Each row is a point. Each copy is the shape, with its points in the same order, turned, moved and blurred by noise. Say if it was mirrored as well.
In the rows, 128 means zero.

Shape (7 x 3):
[[126 165 141]
 [116 237 101]
 [183  69 164]
 [112  84 159]
 [129  97 148]
 [153 110 160]
 [175  97  56]]
Copy 1, 7 rows:
[[120 175 135]
 [129 239  98]
 [185  71 151]
 [111  93 130]
 [125 103 132]
 [155 121 154]
 [188 119  54]]
Copy 1 is: only turned
Copy 2, 7 rows:
[[106 160 123]
 [ 99 229  64]
 [160  78 180]
 [ 87  93 168]
 [102 102 158]
 [131 123 161]
 [154  79  65]]
Copy 2 is: only turned
Copy 3 (7 x 3):
[[130 146 149]
 [ 98 217 128]
 [204  61 136]
 [132  60 146]
 [143  80 136]
 [167  94 145]
 [171 109  40]]
Copy 3 is: only turned

Shape (10 x 4):
[[157 149  83  45]
 [ 96 137  60 162]
 [183 138 171 119]
 [203 106  91 110]
 [116 163 172 176]
 [130 121 170 126]
 [ 97 142 129 166]
 [190 141 124  45]
 [119 187 175  45]
 [146  69 121 179]]
Copy 1, 10 rows:
[[139 127  58  67]
 [ 95 143  78 196]
 [165 118 170 106]
 [190  95  89 129]
 [110 163 194 159]
 [113 115 171 123]
 [ 92 148 147 174]
 [165 114  98  51]
 [ 92 160 147  33]
 [141  72 140 198]]
Copy 1 is: only turned
Copy 2:
[[131 106  38 179]
 [118 168 114  86]
 [164 105 150 190]
 [188  83  96 151]
 [127 171 193 171]
 [115  98 172 166]
 [109 166 165 130]
 [148  82  76 211]
 [ 66 123 102 238]
 [167 103 174 101]]
Copy 2 is: mirrored
Copy 3 (10 x 4):
[[130 124 100  42]
 [ 79 107  80 159]
 [171 131 181 113]
 [169  69 106 101]
 [124 169 167 179]
 [113 129 190 128]
 [104 138 142 167]
 [170 122 141  34]
 [112 189 174  45]
 [118  62 159 168]]
Copy 3 is: only turned
Copy 4:
[[165 148  92  40]
 [ 84 140  66 144]
 [198 147 159 133]
 [206 120  76 116]
 [120 168 170 176]
 [149 123 167 133]
 [ 98 145 134 161]
 [205 145 121  54]
 [144 175 190  47]
 [149  80 106 185]]
Copy 4 is: only turned

Shape:
[[ 83 157 125 185 138  57]
 [103 155 200 152  98  99]
 [115 164 143 184 136  26]
 [113 122  84  72 155 132]
 [115 163 122  66 110 137]
 [169  95 174 119  57 163]
 [166 141 175 111 211 108]
 [174 100 129 125 192 192]
 [160  85 158  66 222  95]
 [112 122 172 135  91 201]
 [143 148 121  78 115 121]]
Copy 1 (11 x 6):
[[134 146 137 171  70  90]
 [155 167 176 130  87 146]
 [162 140 168 183  83  63]
 [121 154  70  80 156 107]
 [169 177  84  74 128 132]
 [168 110 147  81 144 218]
 [150 166 149 146 207  89]
 [ 98 124  97 124 225 179]
 [119 127 147  84 245  68]
 [121 157 149 101 125 224]
 [176 146  95  86 141 134]]
Copy 1 is: only turned
Copy 2, 11 rows:
[[132 180 110 183 111  76]
 [137 219 164 146 157 138]
 [162 202 102 155 116  64]
 [ 81  98 142  74 123 105]
 [ 88 147 193  72 126 112]
 [159 158 178  83 143 217]
 [150 136 129  91 224  77]
 [145  58 149 101 208 142]
 [119 117  86  44 221  92]
 [118 136 206 139 166 198]
 [117 143 170  67 125 113]]
Copy 2 is: mirrored

Shape, 11 rows:
[[139  93 186  74 145 136 125 104]
 [118  73 145 152 132 103 172 107]
 [135 135 197 147 150 168  91 163]
 [135 123 132 112 165 128  97  86]
 [110 149 180  87 170 110 118 165]
 [104 188  35 176 101  90 188  83]
 [100 131 149 131 141 107 104  79]
 [157 189  65 126  48  79 169  46]
 [ 76 125  79  91  41 121 132  50]
 [129  66 146 134 152  97  62 180]
 [133 101  99 129 166 150 120 161]]
Copy 1, 11 rows:
[[157  82 167  71  94 131  92  97]
 [115  96 146 118  74  70 157 139]
 [ 99  59 134 141 136 150  72 134]
 [138 118 180 143 112 127 120  72]
 [144 111 142  97 166 124  71 130]
 [ 81 225 127 184 104 112 208 142]
 [112 138 177 140  96  96 105  98]
 [137 246 111 156  33 148 179 129]
 [ 90 204 217 111  30 141 152 141]
 [171  60 204 168 124 103  88 163]
 [134  80 171 145 145 137 165 137]]
Copy 1 is: mirrored
Copy 2, 11 rows:
[[126 120 200 137  87 100 147  70]
 [110 116 141 120 118 107 206 135]
 [163 133 191 207 113 109 115 137]
 [135 144 174 111 160 105 124  94]
 [ 77 152 180 183 107 102 110 105]
 [111 216  41  99 185 159 183 141]
 [120 168 180 106 138 112 141 135]
 [154 249  51  63 132 121 180  93]
 [142 195 117  28  84 181 154 121]
 [115  80 155 136 109  61  89 161]
 [131  89 123 153 144 123 109 116]]
Copy 2 is: mirrored
